Every row gives one point. The window is the flat piece filled in between its corners: a triangle in 3 columns, a solid with four corners in 4, and so on. A path goes straight from each point to the next, and from the last back to the first. After which points does the path pass through the window?

Window (3 x 3)
[[-28.1  23.1   9.6]
 [ 26.4 -17.4 -19.9]
 [  3.0  -5.9   7.9]]
Path:
(1): [-3.7 18.3  5.0]
(2): [ 22.2  22.2 -13.1]
(3): [-12.1  -8.5  -5.2]
(4): [-20.0   4.1  -4.1]
(5): [ 1.7 22.8 -1.4]
(6): [14.6 11.7 -2.2]
(7): [-15.8 -10.6  -8.6]
(8): [-39.6   0.2 -14.8]
Through the window after points: 6

Window (6 x 6)
[[  4.4   6.1 -12.0 -32.3   2.6  -7.5]
 [-24.4 -14.8   8.5   8.7  10.0  35.0]
 [-35.5 -10.8   1.6   5.5 -24.3   3.1]
 [-25.2  -2.3  25.4  10.1 -25.9  18.8]
 [ 21.7   1.6 -25.6  -8.9   8.1   3.8]
 [  0.7  27.1 -23.2 -15.5   4.8  -7.9]]
Path:
(1): [-19.4   0.7  -2.0  -4.0  -2.0  23.9]
(2): [-7.4 -5.3  0.5  2.5  2.9  4.9]
(3): [-14.8  11.8  22.7  17.2  -0.5 -13.0]
(4): [-26.8 -17.0 -15.2 -11.7 -20.8  25.3]
(5): [-25.7 -10.3 -18.5  -2.7  -2.3  39.7]
(6): [-22.5 -13.7  21.6   9.5 -13.3   5.2]
(7): [-16.4   6.6   1.2   0.7   0.1   1.3]
(8): [-20.4  11.4 -11.3 -19.2 -19.8  12.1]
(9): [-11.4  10.7 -10.3 -22.4  -1.9  12.8]
(10): [ -0.7  -5.2 -12.7  -1.5   5.5 -18.0]
(11): [  5.7   8.6 -12.8   4.4   6.1 -32.4]
(12): [-20.5  12.5  -3.6 -20.9 -25.9  21.2]
Through the window after points: 1, 3

Window (9 x 9)
[[ -7.3  20.1   6.4 -32.3 -17.2  32.6   1.7 -10.3  -2.7]
 [-15.9  18.4  -6.2 -10.6   9.0   9.4  25.1   8.3  21.7]
 [ 13.3 -13.2   8.4 -21.8  16.4  27.0   1.5  -0.3  -0.1]
 [ 30.9   6.8  33.0 -12.3 -19.6  25.7 -11.6   0.2  14.9]
 [ -5.9  -9.3   4.8  -6.4 -23.4 -31.5   4.2  31.8 -20.6]
 [-32.8 -17.0   6.5  29.0 -10.1  -9.1  16.8  -5.6  15.0]
 [-11.9  -8.3  34.5 -21.1  15.2  18.8  -4.3  16.7 -14.3]
 [  1.5  14.0  -0.6  25.6   7.0   6.4  -8.4 -12.4   1.5]
 [-13.6 -10.1 -14.9  25.5  -9.7  -6.5   2.7  37.5  -2.9]]
Path:
(1): [ 11.8 -11.8  16.8  -7.1  10.5  23.2   9.0  14.1 -12.2]
(2): [  5.7  -6.8   2.7 -20.6  10.1  19.7  -3.0  -6.5   8.5]
(3): [-17.0  -4.9   4.7  15.3  -8.3  -3.8  -6.8   3.5  16.5]
(4): [ -0.9 -18.2  26.3  10.0  -5.8  16.7  23.3  -3.5 -22.4]
(5): [-28.6 -13.5  42.0  20.1  -1.9  43.9  33.6 -12.3  -8.5]
(6): [ -1.9  14.2 -16.5 -16.0  -1.6  -2.8  -8.0   4.0  20.7]
(7): [-18.8 -10.6  -8.0 -11.7   2.1   1.1 -19.1  -9.3  17.9]
(8): [-11.3   5.9  14.5 -10.2   6.3  12.2  17.8  20.4 -10.2]
(9): [ 0.1 -1.6 10.1  5.2  0.2 13.5 21.0  9.0 -4.3]
(10): [-17.8 -13.6   2.3   3.2 -17.8 -10.9 -32.8  -3.2   7.3]
(11): [ -9.9  11.5  14.7   3.4  -7.9   9.8 -46.1 -12.8   9.8]
(12): [ 5.6  3.6  3.2 -4.3 -3.4 11.7 13.8 14.1 -5.3]
Through the window after points: 1

Window (11 x 11)
[[ 12.2  50.4  -0.4  14.3 -27.1   0.8  -8.7   7.2  11.7   4.1  17.6]
 [  8.9   5.3 -22.6  -2.2  28.7 -13.4   0.6  25.1   7.6  20.0  23.2]
 [ 27.8  10.0  16.3   6.1 -21.9   7.4  14.8  14.6   7.4  18.9  -3.2]
 [ 40.2  22.6   8.3   3.9 -26.1   2.3 -18.2 -14.4 -14.6   9.6  11.9]
 [-19.8  -1.3 -20.4 -16.0  -1.2  -9.1  12.3  30.3 -25.1  17.6  18.2]
 [-14.6 -37.1 -35.6  22.9  -6.2 -23.6  19.1 -15.1   5.1  19.1  -5.6]
 [ 20.0  10.1  14.8  26.4 -26.2  33.2 -26.4  -0.9   8.1   5.0  12.0]
 [-26.9 -21.4 -12.0 -21.8   6.8 -11.2  15.8 -19.2  -1.9  -6.9 -28.7]
 [-28.4 -40.9   7.2 -18.6 -16.8 -34.6   7.8 -23.4  14.0  -6.2   1.1]
 [ 14.0  32.9  33.1   8.9 -20.4   7.6 -29.3   4.3  -5.7  42.8 -13.2]
 [-10.4 -23.1  -8.9  24.0  12.4 -32.3  11.9  14.5 -13.6  -4.7  -7.7]]
Path:
(1): [ -0.9   6.5  16.8  -8.8  -9.6  -5.4  20.6 -24.1  -1.8  15.8   2.9]
(2): [ -1.5  -9.4 -11.5  -0.5 -12.3 -12.9 -12.8   4.1   2.7  -2.6  -5.0]
(3): [ -8.1 -18.4  -9.6   3.4 -13.4 -13.9  -1.4   2.0  18.7  12.6  -9.5]
(4): [-17.7 -11.0  12.6  -5.3   0.5 -28.0  25.0 -32.5 -47.8   1.3  23.0]
(5): [-17.9  -0.8  24.9  -1.3   3.6   2.4  11.5  -3.4   1.8  12.9  13.3]
(6): [ 14.8 -12.4 -41.3   8.8 -19.8 -23.0   6.8  19.5   1.8  11.2 -23.0]
(7): [ 12.7  -3.3   7.1 -14.0 -23.2   6.1 -20.6  20.4   8.1  -4.3  -7.5]
(8): [  3.4  11.0   3.5   8.9  -6.2  -4.6   5.2  -6.2 -12.7  16.4  10.1]
(9): [  1.6  -4.4  16.2   4.9  -7.6  -4.7  12.0  -9.7 -14.3  17.3  27.1]
(10): [  1.4  -0.7 -30.7  -5.2 -12.9 -14.4  -2.5   8.1   6.6  -8.5 -11.3]
(11): [ -4.1 -10.0 -15.9 -10.2 -17.4 -14.7  -4.3   6.1   6.4   7.1  -5.2]
(12): [-11.9  10.2  -1.3  17.7  12.2   1.8  11.5 -11.9 -15.1   5.9  10.8]
(13): [ 0.5  9.7  4.1 19.1 -5.6 -5.1 10.7  1.4 -6.3  9.0 16.7]
(14): [  8.1  23.9 -12.7  -1.3 -20.7  -2.6 -14.3  10.2  13.7   9.2   5.6]
(15): [  1.3  -4.4  -3.4   2.3 -18.8  -7.5 -13.6  10.3   3.1   6.4   5.0]
(16): [  4.6  14.3   1.8   1.0   1.3  21.6  15.1 -17.6   1.4  21.6   1.6]
Through the window after points: 1, 3, 13

Window (14 x 14)
[[ 27.6 -10.0   4.9 -27.9  -0.5  10.4  19.0   5.2 -11.3   3.5  -5.7  -1.2
  -10.1   1.1]
 [ -9.9 -27.0 -10.0  22.0 -17.5   0.4 -26.1 -20.5 -37.5 -20.3  11.0 -25.3
   -6.0 -13.6]
 [ 17.9  26.0  12.6  -1.4 -15.8   1.3  -1.5  -5.8 -19.5  15.8  18.8  23.9
   -3.3 -17.7]
 [-18.5  11.5  24.9  11.0  -9.7 -38.7  -5.7  -3.0 -11.3  18.6   1.9  26.2
    1.3 -29.0]
 [  5.7  -3.9   0.8  -6.3   2.5  23.2 -17.7 -36.5   7.9 -11.6  -5.7  -3.8
   -7.1  22.6]
 [-17.2  11.2  18.7  38.5  15.8   6.9  16.0 -21.1  -9.3 -10.9 -14.0   1.4
   36.2   9.8]
 [  4.4  11.5  12.1  -6.2 -10.1   7.3 -32.5 -26.9 -33.8  26.7 -10.3  31.0
    6.9   5.7]
 [-31.8  -2.7  15.7  -2.4  13.0  34.3  18.8   5.6  22.2  -2.3   2.2   9.8
   10.7  -1.6]
 [-25.5   0.8  -0.3  11.4 -27.5  11.4 -37.3 -26.5  11.5   9.8  -6.4 -19.2
   25.3   6.6]
 [ 14.3  12.2   1.9  -5.1  44.3   8.9  -6.5  -2.4 -20.4  12.6   4.2 -28.1
  -12.7  -6.3]
 [-16.0  -6.1 -21.6  24.2 -30.8 -16.1  -2.8   0.6  -2.1   4.3  -0.9  14.7
   -1.1   6.3]
 [ -6.4  12.6   2.1  15.6  -3.3  27.5   3.4 -21.1   8.0   6.6 -33.0  -3.5
   -1.6   3.6]
 [-23.2   9.4  -6.9  13.4  24.8   2.0   0.0 -55.6 -17.6   9.7 -12.0 -10.6
   24.8  -4.2]
 [ 10.3  37.4   1.2 -23.4  22.6 -11.8  -4.0   7.3 -19.0   4.9  -7.9  17.7
   -0.5 -26.7]]
Path:
(1): [-14.3  19.8   9.3  -0.8   0.2  -3.7   2.9 -12.5 -16.5   4.2  -3.3   8.9
   3.7  -3.1]
(2): [ 11.9  -4.9 -11.1  22.9   8.6  -1.5 -17.5  -9.7  -9.2  15.3  -6.8  -3.5
  18.4 -28.8]
(3): [  2.9 -14.4 -10.7  13.6   5.7  21.6   3.4 -15.3  -1.1   5.1  -9.5  10.4
  10.6 -20.4]
(4): [ -4.8  26.2  10.3  -5.7   1.1   2.6 -14.5 -12.4 -17.2   1.6   1.7 -17.3
  -8.4  18.7]
(5): [-42.9  29.1  -3.3 -20.5 -10.9   5.4   9.0 -18.8 -11.6  -9.8 -23.0 -28.1
  -9.9 -10.5]
(6): [  0.3   1.4   4.6  20.2  12.5   3.9  -7.8 -30.0 -14.4   9.1  -0.2   7.5
  20.8  -0.3]
(7): [  6.5 -22.4  -4.4  15.3  -6.1 -19.9 -17.2 -11.5  -9.0   1.2  10.4   6.8
  11.9 -13.5]
(8): [-29.5  20.5  -2.6   7.4 -16.9  16.5   4.9  -6.0 -16.9  -0.5 -12.3  -4.0
 -14.5   5.7]
(9): [ -6.1  24.3  14.5  16.8  -8.3   6.2   4.4 -20.2 -22.7  -4.9  -3.3 -18.3
   0.0  15.1]
(10): [  1.3 -12.2  -5.7 -14.7  28.1   8.9  -9.0  -2.1   6.9  20.6  -5.9  13.7
   2.2 -26.7]
(11): [-11.6 -13.3 -35.3  19.4 -29.3  17.8 -35.9 -15.0  24.0   5.5  -7.1  -8.1
  38.8 -25.7]
(12): [-18.4   9.5  11.5   5.4  -2.2   4.5 -14.9 -28.5  -8.3   8.8  -5.7 -10.7
  10.0   9.5]
(13): [-51.2  24.1   0.2 -17.4 -11.8  21.0  -9.0 -19.8 -26.8  22.1  -6.7  -0.4
  -6.3   6.6]
(14): [18.7 -6.6  4.4 20.4 -1.5 -2.0 -6.3 -9.5  8.4 -4.0 -1.8 -2.1 16.2 -3.6]
(15): [ 28.8 -10.9 -11.2  13.6   1.1  13.7  -4.2   7.7   4.9   4.5  -4.4   8.6
   2.3 -10.6]
(16): [-15.5  11.3  11.5  -2.3  -5.5   4.8  -9.1 -16.4 -13.0   0.8  -3.9   2.6
   1.0   3.2]
Through the window after points: 5, 7, 9, 11, 13
